Each point is reached from the start by the listed moves, each made 0, 1 or 2 times, or once backwards (-1), plus a little noise. Is the number of moves made odd or even? Then give how often each move was made.
(in the rows, 128 means zero)

Moves:
(1): [148 125 152 124 131]
(2): [132 166 130 140 132]
(3): [120 127 149 130 138]
Start: [132 125 124 133 137]
Points:
[152 197 173 155 158] -> even (1, 2, 1)
[157 117 213 130 163] -> even (2, 0, 2)
[148  85 146 117 136] -> even (1, -1, 0)

Moves:
(1): [145 118 128 140 129 144 134 129 132 114 125 116]
(2): [138 155 132 126 123 130 129 121 126 130 120 106]
(3): [125 140 157 133 124 123 122 131 141 117 132 126]
(4): [123 139 115 167 134 137 138 131 128 140 130 134]
(5): [127 138 130 119 151 124 155 114 148 120 142 139]
(6): [107 140 127 124 136 155 120 102 123 141 129 119]
(7): [128 124 142 126 102 125 145 130 132 150 135 127]
(8): [108 131 143 131 142 135 138 165 120 136 123 130]
(9): [121 127 117 112 111 140 131 120 153 130 109 146]
Start: [136 130 127 162 120 134 129 101 123 116 122 130]
Points:
[100 139  98 194 172 123 150 197  90 134 102 166] -> odd (-1, 0, -1, 1, 0, -1, -1, 2, 0)
[ 49 183 108 195 126 232 194  66 184 192 107 170] -> odd (0, 0, 0, 2, 1, 2, 1, 1, 2)
[134 146 118 211 144 216 121  70 159  83  95 119] -> odd (2, 0, 1, 1, 0, 1, -1, 0, 1)
[108  99 156 127 186 107 154 188 129  72 125 175] -> odd (0, -1, 0, -1, 1, -1, -1, 2, 0)

Moves:
(1): [136 145 114 125 131 119 121 141 134 138 131 118 122 135 126 128 129 139
 116 125]
(2): [135 144 117 127 124 128 139 124 133 118 128 131 123 123 134 129 132 124
 128 139]
(3): [132 138 137 142 123 129 122 105 127 123 141 120 121 126 115 126 142 134
 133 124]
(4): [127 126 123 142 121 141 133 140 134 132 122 129 136 121 124 138 125 130
 136 132]
(5): [120 129 125 128 147 128 125 128 129 122 122 128 132 123 124 125 116 125
 123 137]
(6): [137 122 129 104 127 143 127 132 128 143 121 130 125 127 131 134 136 142
 131 130]
(7): [121 126 140 119 143 127 156 115 126 131 133 131 110 130 133 133 129 127
 130 122]
(8): [118 133 153 131 118 129 132 138 126 129 145 127 131 133 128 123 125 139
 124 129]
(9): [128 126 130 130 129 124 128 121 161 124 132 119 135 122 132 129 126 130
 117 124]
(10): [105 126 136 139 131 127 133 131 130 148 128 130 131 110 126 125 128 112
 115 142]
(11): [129 133 121 122 133 133 130 131 125 129 145 121 133 137 126 131 134 133
 120 130]
(12): [136 138 132 134 132 137 127 129 130 133 122 146 135 126 138 111 125 123
 121 116]
(13): [139 130 132 129 132 123 127 128 133 130 125 122 136 128 134 129 127 124
 132 126]
(14): [115 131 139 127 139 117 116 131 145 123 121 131 129 146 125 123 154 127
 141 119]
(15): [139 128 130 137 130 135 133 131 127 127 144 130 120 124 140 147 129 136
 133 136]
(16): [123 127 135 125 122 133 126 129 126 126 129 131 133 116 117 153 121 122
 132 115]
(17): [128 127 126 131 131 119 130 130 121 116 123 133 128 123 112 127 139 140
 121 126]
(18): [118 133 111 125 128 126 118 127 113 135 127 125 138 136 141 130 119 141
 130 123]
Start: [117 139 115 119 122 120 126 114 142 117 139 133 133 125 133 132 141 133
 124 125]
Points:
[133 138 112 103 180 183 205 157  93 161 154 146 105  62 111 234 129 187
 110 167] -> odd (1, 0, 0, 2, 2, 2, 2, 0, -1, 1, 1, 0, 1, -1, 2, 1, 2, 0)
[111 162 124 105 150  63 116 160 235 101 167 103 163 187 133 103 224 191
  83 102] -> even (1, 0, -1, 0, -1, 0, 0, 1, 2, 0, 2, 0, 1, 2, 0, -1, 2, 0)
[153 162 152  91 114 170 227 169 155 107 161 191  82 149 176 161 210 236
 152 137] -> odd (0, 2, -1, 2, -1, 2, 2, 2, 0, -1, 0, 1, -1, 1, 2, -1, 2, 0)
[156 217 173 126 124 133 124 134 230 179 119 166 119  84 140 162 228 111
 130  99] -> odd (2, 2, 1, 0, -1, 2, 0, 0, 0, 2, -1, 2, 2, 2, 1, 2, 0, -1)
[ 99 182 117  96 145 151 122 152 132 145 110 139 154  96  70 171 134 208
 102  84] -> even (2, 0, 1, 2, 2, 2, 1, 1, 0, 0, 0, 1, 0, 0, -1, 2, 2, 1)
[141 202 140 157 102 129  61  94 249 156  85 141 177  98 121 131 202  91
 156  58] -> even (1, 1, 2, 1, -1, 1, -1, -1, 1, 1, -1, 2, 2, 2, -1, 2, -1, 0)
[ 12 146 162 133 157  69 100 163 139 158 146 149 130 159 120  95 170 104
  98 126] -> even (1, -1, -1, -1, 0, -1, 0, 1, -1, 2, 0, 0, -1, 2, 0, 0, 0, 0)
[113 138 146  80 160 138 169 137 119 129 140 129 150 112 131 145  70  88
 109 139] -> even (0, 0, -1, 0, 2, 0, 1, 1, -1, 0, 1, 0, 2, -1, -1, 1, -1, -1)
[105 133 165 103 164 135 145 146 118  87 142 170 113 125 144 212 112 142
 169 111] -> odd (0, 0, -1, 0, 2, 0, 1, 1, -1, -1, -1, 0, 0, 1, 2, 2, 0, 0)

Moves:
(1): [107 121 121 142 109 138 127 131 124 121 141 132 122 147 124 135 118 117
 137 131 135 138 113 129 131 118 132]
(2): [119 119 122 130 133 125 126 125 129 133 131 130 132 119 131 118 134 130
 130 127 123 121 130 129 123 124 131]
(3): [127 136 141 139 116 129 133 132 120 136 115 121 133 134 138 118 122 138
 126 133 120 129 139 126 116 122 123]
(4): [135 135 131 131 139 132 122 135 120 127 128 130 126 138 142 136 124 134
 138 119 129 124 128 128 131 123 139]
(5): [132 120 130 126 122 123 135 124 123 121 117 134 126 141 131 129 126 129
 136 137 126 118 130 137 119 138 131]
(6): [126 134 127 112 130 118 125 131 139 127 123 137 129 130 138 125 126 135
 129 117 128 129 128 132 131 124 120]
(7): [129 135 132 125 112 124 128 131 135 130 131 125 120 131 127 120 132 121
 125 129 122 126 121 127 117 130 132]
(8): [135 122 138 130 136 144 119 121 129 134 121 127 132 129 130 115 125 115
 109 127 130 128 142 136 135 124 148]
(9): [132 137 121 128 127 130 136 143 136 137 127 118 130 126 133 122 125 144
 148 133 133 143 129 137 131 132 131]
(10): [126 139 139 119 126 126 131 134 126 129 130 128 122 133 131 134 118 126
 130 133 118 131 139 132 130 123 128]
(11): [121 125 125 128 120 133 141 129 124 137 144 122 134 127 138 131 124 137
 126 128 114 130 116 139 128 128 121]
(12): [123 136 124 131 125 124 121 135 125 132 128 122 131 131 124 131 121 136
 116 118 134 123 128 135 127 131 128]
(13): [132 133 133 120 125 144 128 133 116 126 139 130 128 118 131 142 136 127
 121 124 139 130 123 134 120 141 119]
(14): [122 131 127 123 141 138 134 125 107 123 124 120 136 142 130 127 131 135
 131 128 122 140 134 111 126 138 132]
(15): [128 133 125 117 120 138 119 124 129 130 131 124 121 121 124 112 128 128
 131 118 128 130 122 127 130 132 125]
(16): [127 143 121 137 136 127 134 120 141 131 135 136 120 131 134 135 121 137
 124 130 134 136 121 126 126 132 133]
(17): [129 128 126 132 134 127 123 123 134 136 132 132 134 140 133 131 126 138
 121 129 121 136 126 122 132 131 120]
(18): [117 135 143 111 140 124 145 130 139 123 122 131 145 140 131 112 130 130
 125 143 143 123 121 135 131 131 141]
(19): [108 138 118 129 127 119 132 131 119 134 127 123 132 127 125 130 140 131
 129 129 122 122 122 128 129 140 133]
(20): [118 131 122 108 123 123 129 118 137 125 131 112 119 128 128 125 128 147
 137 123 137 123 131 144 133 137 134]
(21): [132 128 123 131 128 128 139 137 123 137 119 132 135 128 120 136 129 124
 136 133 133 128 125 122 128 126 120]
(22): [133 116 125 138 126 121 125 127 127 128 125 128 124 130 132 125 128 131
 137 127 141 133 122 113 131 135 130]
(23): [133 130 132 123 135 129 133 146 121 125 127 126 125 133 131 120 143 133
 139 109 122 127 127 132 120 121 123]
(24): [137 118 118 136 123 128 131 131 126 136 121 122 119 130 125 123 123 142
 121 129 115 126 116 123 139 120 134]
Start: [137 127 127 119 112 116 141 130 112 119 136 124 121 111 131 112 125 128
 133 124 129 123 125 133 119 145 129]
Points:
[129 248 130  59  58  92 175 178 131 145 104  90  78 166 204  84 101 249
 233  83 190 150 120 190  76 222 122] -> even (0, -1, 2, 1, 2, 2, 1, 0, 2, 1, 0, 1, 1, 0, 2, 2, 0, 0, 1, 2, 1, 2, 1, -1)
[ 83 200 143  56 121 128 166 196  73 148 104  80 154 222 160  63 161 186
 137  77  74 147 106 129 125 134 145] -> even (1, -1, 1, 1, -1, 2, 2, 1, 0, 0, 0, 0, 0, 2, 0, -1, 2, 1, 2, 1, 1, -1, 2, 1)
[110  95 116  90 146 122 195  93  70 158  97 141 159 173 182 117 112 187
  92 163 133 113 107 121 136 205 171] -> even (0, 2, 0, 0, 2, 2, 0, 2, -1, 1, 1, 0, 2, 2, -1, 1, 1, 1, 1, 1, 2, 2, -1, 2)
[ 91 122  37 197 157 147  84 130  71 175 128 104 134 131 169  92  97 190
  84  71 111 159 108  88 172 148 198] -> even (1, 2, 0, 1, -1, 2, -1, 2, 1, -1, 0, 2, 0, 2, 0, 1, 0, -1, 2, -1, -1, 1, -1, 2)
[151 179 129  45 112 115 115 139  83 104 179  74  35 115 182  93 122 211
 185   9  88 102 135 153  88 150 127] -> even (-1, 1, 0, 2, 0, 0, 1, -1, -1, 2, 1, 1, 0, 1, 2, 1, -1, -1, -1, 2, -1, 1, 2, 0)
